Rows are points. Any point is a mix of the corners, with weights that add up to 1. It lies inside the corners' shape when no weight is negative. Is each point inside? If not, which corners have a negative weight?

Corners:
(1): [-0.1  1.1  4.7]
(2): [  1.7 -10.8  -1.2]
(3): [ 1.6 -3.9 -1.8]
(4): [-5.2  2.2  3.7]
Points:
[-1.1  1.0  2.2] => outside (2)
[-1.7 -3.0  0.4] => outside (1)
[-0.7 -1.9  0.3] => inside
[-2.7 -1.7  3.5] => outside (3)
[-2.4 -0.4  1.6] => inside
[-0.9  2.1  3.8] => outside (2)
[ 0.9 -3.3 -0.7] => inside
[-3.0  0.1  2.1] => inside

Corners:
(1): [-0.5  1.4  1.4 -3.0 -1.5  2.5  6.8 -0.2  6.5  2.6 -3.5]
(2): [-3.2  0.1  0.1 -0.4  4.9 -5.4 -3.9  2.0  6.2  5.9  1.3]
(3): [ 2.4 -6.0 -2.4 -1.8 -3.2  2.8  1.5  3.5 -2.9 -4.2  1.2]
(4): [-1.2  1.5 -3.6 -6.3  0.8  4.7  7.3  5.3  4.8  5.2 -4.8]
(5): [ 3.4 -1.3 -0.2 -1.5 -3.4  1.8 -3.0 -0.4 -2.4 -0.6 -5.5]
(6): [-0.2  4.5 -1.5 -1.2 -0.9 -2.8 -4.9  1.9 -2.8 -2.1  0.1]
(7): [ 2.4  3.6 -0.1 -0.3  4.0  0.5 -2.5  0.7 -2.9 -2.4  0.1]
(8): [ 4.1  2.3  1.3  2.7  4.2  3.8  6.1  5.4 -3.6  3.0  4.6]
(9): [-1.7  0.7  4.5 -1.8 -2.4  0.0 -2.1  4.5  5.0 -3.4 -3.8]
(10): [-4.9  2.0  1.9  5.4  3.2  3.9  1.1 -1.7 -5.2  0.8 -2.9]
(11): [ 3.3 -4.3  0.2  4.4 -4.7  4.0 -2.0  3.8  0.2 -7.4  3.6]
(12): [ 4.0  2.1  1.9  6.8  0.8 -0.4  1.4  4.8 -3.5 -3.2 -5.6]
Points:
[ 0.2 -0.4  0.0  0.0 -1.0  1.3 -0.1  2.1  0.6 -1.5 -2.5] => outside (8)
[ 1.4  0.0  1.0  1.1 -1.4  1.6  0.1  2.7 -1.3 -3.0 -1.0] => outside (2, 4)
[ 1.5  1.1 -0.1 -0.4 -0.8  0.9 -0.7  1.7 -1.3 -0.4 -1.9] => inside
[ 1.6  0.2 -0.3  0.8  0.0  2.1  1.4  2.0 -0.9  0.1 -1.0] => outside (9)
[ 2.4  1.5 -0.5  0.9  0.7  3.0  1.4  1.5 -3.4 -1.4 -0.8] => outside (2, 9)
[ 2.0  1.1  0.3  2.8  0.5  0.0 -1.0  1.8 -2.6 -1.2  0.9] => outside (4, 9)

Corners:
(1): [-3.1 -5.0 -1.3  1.6 -3.2  7.0  2.4 -0.2 -2.0 -1.5 -3.0  4.0  7.2 -3.5
 -2.0 -1.9  1.3 -1.3 -2.1  1.2]
(2): [-1.1 -1.6 -1.0  0.8  0.5  3.2  2.5 -0.8  7.4 -3.1  0.4  2.0 -2.4 -2.3
  0.6 -0.9  0.3  0.1 -2.5 -0.1]
(3): [-2.1  1.3 -0.4 -0.9  8.8  5.9  1.9 -5.4 -3.3 -5.2  1.4  1.1  3.0  4.5
  1.5 -0.3  5.6 -1.9 -2.8  6.5]
(4): [-4.1 -0.6  4.5 -2.0  0.0 -5.5 -1.6 -1.2  4.3  2.4  0.8 -7.1 -1.9 -1.0
 -1.6  4.0 -7.7  3.9 -0.7  2.9]
(5): [ 5.1  7.6  4.4 -2.1 -2.0 -5.7  1.9 -0.5  5.5 -0.2 -5.4  5.9 -6.2 -1.0
 -1.2  1.2 -1.4 -0.6  2.0  5.5]
(6): [ 1.8 -0.2  7.1 -5.8  3.9 -3.9  0.8 -3.2  7.8  5.3  0.0  1.0 -0.2 -0.2
 -2.2 -0.4 -3.7  1.4 -0.3  2.3]
(7): [ 0.9  6.9 -2.4 -3.2  1.2 -0.2  2.2 -5.6  2.8  1.7 -7.7  4.7 -7.8  2.5
  1.2  2.2  0.0  0.2  2.7 -1.3]
(8): [ 2.1  1.9 -2.8  0.1  0.6 -5.1  2.5 -6.2  4.7  5.7  2.5 -1.8 -0.2  4.4
 -1.9  5.1 -2.1  5.4 -2.2  2.5]
(9): [ 2.9 -2.9  4.0 -1.8  2.3 -5.3 -0.7 -6.6  1.3  0.8 -0.7 -1.8 -2.6 -3.9
  1.5  2.1 -1.1  6.6  2.2  4.5]
(10): [-4.1 -3.7 -0.8  0.7 -0.8 -1.5  1.4  4.9  0.0 -1.4 -0.4  0.2  6.2  1.6
  0.2 -0.2  0.5  3.4 -3.1 -1.6]
(11): [-5.0 -0.5 -1.3  0.5 -0.7  1.9 -5.5 -0.6  1.2 -0.9  1.3  6.1  2.6 -2.6
 -4.6 -2.1  0.8 -0.1 -1.6 -4.3]
(12): [ 4.8  0.4 -2.0 -0.5  1.7 -3.4 -3.7 -3.1  3.5  2.2 -2.8  2.7 -2.1  4.1
 -0.5  1.2 -4.0  2.0  6.8  1.2]
(13): [-5.2 -3.5 -7.9  3.4 -2.2  6.3 -6.3 -0.5  1.2  0.6 -3.4  2.5  7.5 -1.7
  2.6 -6.0  4.7  0.6 -8.0  1.8]
(14): [-2.9  1.7 -2.6  8.6  0.8  5.8 -1.9 -1.7  1.0  0.3 -4.8  4.1  2.5  2.2
 -0.7 -6.7  2.1  1.3 -3.9 -5.0]
(15): [ 0.3 -0.1 -0.6  1.1  0.6  2.0 -0.5  1.6 -2.9  0.2  0.1  0.1  1.3 -1.5
 -0.1 -2.0 -2.0 -4.7 -4.7 -4.1]
(16): [ 0.2 -0.5  0.5 -1.6  0.8  4.6  1.4 -4.2  0.1  3.4  2.3  0.0  0.4  6.1
  3.3  6.2  8.6 -5.6 -1.3  6.3]
(17): [-2.6  0.1  1.9 -2.9 -0.2  0.8  1.0 -6.5  0.7 -4.9  1.5 -3.2  3.5  4.6
  1.8 -0.1  5.2 -3.5 -4.5  2.0]
(18): [ 3.6  0.1 -2.0 -0.7 -3.1  4.5 -0.5 -5.0 -1.8 -1.0 -5.7  8.2 -3.0  5.5
  3.5  3.9  0.0  0.9 -1.4  3.4]
(19): [ 7.2  3.7  3.3 -4.6  2.7 -2.2 -4.0 -1.1  5.5  1.7 -3.2 -1.5 -2.0  2.2
  0.0  6.9 -0.1  2.5  1.4  2.2]
(20): [ 0.1  2.9  2.4 -4.5 -4.1  0.6  2.2  1.0  0.8  1.9  0.7 -1.4 -4.5 -0.1
 -3.4 -2.9 -2.7  2.9  0.3  1.3]
(21): [ 1.1  4.4  2.6 -0.9  1.3 -3.2 -1.7 -3.3  3.8  2.5  0.0  0.7  2.2 -0.9
  4.8  0.4 -3.7  3.8  2.1  0.9]
Points:
[ 0.1  1.3  1.2 -1.2  1.0  1.1 -0.8 -3.0  1.9  0.3 -1.5  0.7 -0.6  0.6
  0.3  0.6 -0.1  0.3 -0.5  2.1] => outside (8, 10)
[ 0.3  1.1  1.0 -1.1  0.6  0.2 -0.6 -2.0  2.1  0.1 -1.5  1.6  0.0  0.6
  0.5  0.3  0.1  0.5 -0.5  1.5] => outside (8)
[ 0.1  1.0  1.1 -0.7 -1.0 -1.8 -0.2 -1.3  3.9  1.3 -1.8  1.3 -0.4 -0.5
 -1.0  0.3 -0.9  1.7  0.0  1.0] => outside (3, 15, 18)
[-1.5  1.9 -0.4  0.5 -2.3 -0.8 -0.8 -0.5  1.9  1.6 -2.3  2.2  0.4  0.1
 -1.5 -2.7 -3.2  1.1 -1.5 -1.8] => outside (2, 3, 9, 16, 19)
[-1.1 -2.1  0.3  1.0 -1.2  1.5  1.8  1.0  1.7 -3.2 -1.0 -1.0  1.0 -2.3
 -0.1 -1.4 -0.5  2.2 -5.3  1.3] => outside (6, 7, 11, 12, 16, 21)
[ 0.0  1.2  0.3 -1.2  0.9 -0.4 -1.0 -2.6  2.6  0.6 -1.1  1.2 -0.7  1.0
  0.2  0.3  0.0  1.1 -1.0  1.4] => outside (1)
[ 1.8  4.5 -0.1  0.4 -0.1  2.6  1.4 -2.8  0.7 -1.2 -1.8  3.7 -1.4  2.6
  0.6  1.1  2.3 -2.1 -1.5  0.6] => outside (4, 6, 9, 10, 12, 13)
[ 1.1  1.9  0.8 -0.9 -0.1 -1.9  0.5 -2.5  3.1  1.4 -1.3  1.2 -0.9  0.9
 -0.4  1.5 -1.1  1.7 -0.5  2.2] => inside
[-2.2 -3.5 -1.4  2.9 -2.7  3.0 -0.9  1.8 -0.5  0.3 -2.4  4.0  1.4 -1.1
 -0.9 -2.9 -1.3  0.1 -3.0 -1.3] => outside (3, 7, 8, 17, 19, 21)

Corners:
(1): [ 0.3 -2.6 -3.1  0.6 -0.5 -0.6  4.5  1.6  1.8  2.0  7.3  3.5  6.8  1.7
  6.1 -2.2  4.3 -0.5 -2.9 -1.9]
(2): [-1.8 -4.7  0.5 -0.2  0.0 -0.5 -5.3 -5.7 -2.9 -4.5 -4.7 -1.9 -1.3  0.5
 -0.1  2.9 -3.7  2.3  2.9  5.6]
(3): [-2.7  0.1  3.6 -2.1 -7.4 -1.1 -6.3 -4.7 -6.0  1.4 -3.0 -2.0 -2.4 -4.1
  0.4 -1.1 -0.1  1.7  0.9  1.1]
(4): [ 3.5  2.0 -3.7  2.4  4.0 -0.9  3.2  0.8  1.6  3.8 -6.9  0.3  2.4 -1.4
 -5.2  0.4  0.7  1.5 -1.5  2.3]
(5): [ -3.1  -2.8  -0.2  -0.1  -3.3   0.4 -10.9   0.0  -5.7  -3.4  -0.5  -0.7
  -2.8  -3.5  -2.8   0.6   0.6   5.9  -0.2   3.6]
(6): [-0.7 -2.8 -0.8 -2.1  5.9 -1.8  2.2 -0.7  1.4  2.4  2.4  4.7  3.1 -0.4
  2.8  0.2  3.5 -1.6 -0.3 -8.7]
(7): [ 2.1 -2.4  1.8 -2.4 -3.5  0.7 -9.1  1.9 -3.6  1.7 -0.6  1.2 -2.9 -2.2
  3.0 -0.3 -6.9  3.2  4.0 -1.9]
(8): [ 4.0  0.4 -2.3 -1.3  0.1 -1.6 -2.3 -3.0 -0.2  2.9 -8.7  1.4  1.6  7.1
 -8.0  0.2  1.1  2.2  0.7  1.6]
(9): [-2.5  1.9 -0.2 -0.7  2.3 -3.8  0.3  1.2  3.3 -0.1  0.5  6.4  1.3  2.4
  1.7 -6.7 -1.0 -8.5 -2.5 -2.7]
(10): [ 0.5  2.8  1.6 -2.8  2.0  4.6  3.8  1.3  1.9  2.9  1.6  1.4  5.0  3.2
  2.3  0.1  1.2 -2.6  0.0 -2.9]
(11): [ 6.9 -3.4 -4.1 -3.8  2.9 -1.2  3.2  1.0  3.4  2.5 -4.2 -1.1 -0.3  2.4
 -4.1 -0.8  5.5  3.3  2.1  4.7]
(12): [-6.1 -4.8  2.4 -0.8 -3.7 -0.6 -7.0  3.4 -5.7  0.6  0.1 -3.4 -1.3 -1.6
 -2.5  1.1 -1.6  3.6  0.8  3.0]
(13): [-0.8 -2.1  6.1 -1.4 -5.7 -3.1 -8.4  0.0 -3.6 -1.2  1.0  1.5  0.2 -2.1
 -1.8  4.0 -3.7  5.1  0.3  1.5]
(14): [-3.8 -0.2  4.3  1.9 -3.3 -2.4 -9.4 -0.9 -0.2 -1.2  0.3 -4.9 -1.0 -1.1
 -2.4  1.2 -1.3  5.9  5.1  1.7]
(15): [ 0.6 -2.7  0.6 -0.4 -1.5 -1.4 -4.3  1.1 -5.8 -3.2 -3.4 -1.0  2.7 -5.4
 -4.6  2.7 -3.0 -1.2  4.0 -2.0]
(16): [ 4.6 -3.6 -0.4  1.0  0.1  3.3  0.4 -1.4  6.9  2.1 -7.6 -1.3 -5.5  4.1
 -6.8  0.4  0.1  4.3 -1.3  1.3]
(17): [ 1.4  4.2 -5.7 -1.6  1.7 -0.5  7.5  0.0  2.2  2.2  3.6  5.9  0.2  1.9
  1.9 -1.1  2.5 -1.4  2.4 -4.0]
(18): [-0.5 -3.6  8.8  2.4 -0.2 -0.4 -6.3  1.2 -8.6  0.2 -3.4  2.9 -4.4 -2.8
 -2.1 -1.9 -0.1  1.7  3.5  0.9]
(19): [-3.4 -0.7 -1.5 -1.8  4.1 -1.6  5.1 -2.6  1.0 -0.1  6.3  2.7  8.1  1.5
 -0.3 -8.2 -1.5 -0.6 -1.5 -3.9]
(20): [ 6.2 -0.2 -2.4 -1.5  5.0  0.9 -1.1 -5.0  5.7  4.6 -2.2  1.6  1.0  1.6
 -5.2  0.8 -2.9 -2.4  2.8  4.7]
(21): [-5.0 -2.1 -1.1 -2.1  3.0  2.8  4.5  1.0  0.2  2.0 -0.8  7.4  4.4  0.2
  2.8 -2.0  2.3 -2.1  2.8 -0.9]
Points:
[ 0.2 -2.0  0.3 -0.4 -1.0 -0.7 -3.3 -0.2 -1.4  0.3 -2.4 -0.1 -0.4 -0.7
 -2.8  0.1 -0.8  2.1  1.7  1.9] => outside (6, 10)
[ 0.6 -0.7 -1.2 -1.4  1.4  0.6  3.4 -1.4  3.7  2.3  0.8  0.5  2.2  1.9
 -0.8 -0.1  1.7  2.1  0.3  0.3] => outside (5, 7, 8, 9, 15, 18)
[-0.4 -1.5 -0.9 -1.4  0.2 -0.9 -1.4 -1.0 -0.8 -0.1 -0.8  0.6  2.0  0.0
 -0.8 -0.1 -0.4  0.8  1.4  0.6] => outside (16, 18)
[ 0.8 -0.2 -0.5 -0.9  1.4 -0.5 -0.4 -0.2  0.9  0.9 -1.2  2.4 -0.1  1.6
 -1.9 -1.0 -0.8  0.6  1.5  1.1] => outside (1, 3, 6, 15)
[-0.2 -1.5  0.7 -0.6 -0.3 -0.7 -2.0  0.1 -1.3  0.8 -0.7  1.3  0.2  0.0
 -0.9 -0.7  0.2  1.1  1.2  0.4] => inside
[ 0.4 -1.0 -0.7 -1.0  0.1 -0.4 -1.1 -0.6  0.8  0.9 -0.9  1.2  1.3  0.7
 -1.2 -0.5 -0.4  0.8  0.3 -0.2] => outside (18)
[ 0.7 -1.7  0.6 -0.1 -0.3  0.3 -2.3 -0.6  1.3  1.0 -2.5 -0.1 -1.1  1.0
 -2.6  0.0 -0.4  2.4  1.0  0.3] => inside
[ 0.6 -1.9 -1.3 -0.2  1.6  0.7  0.2  0.7  0.2  1.9 -0.8  0.9  1.2  2.0
 -0.5 -0.5  1.7  3.0  1.2 -0.8] => outside (3, 9, 13, 15, 20)
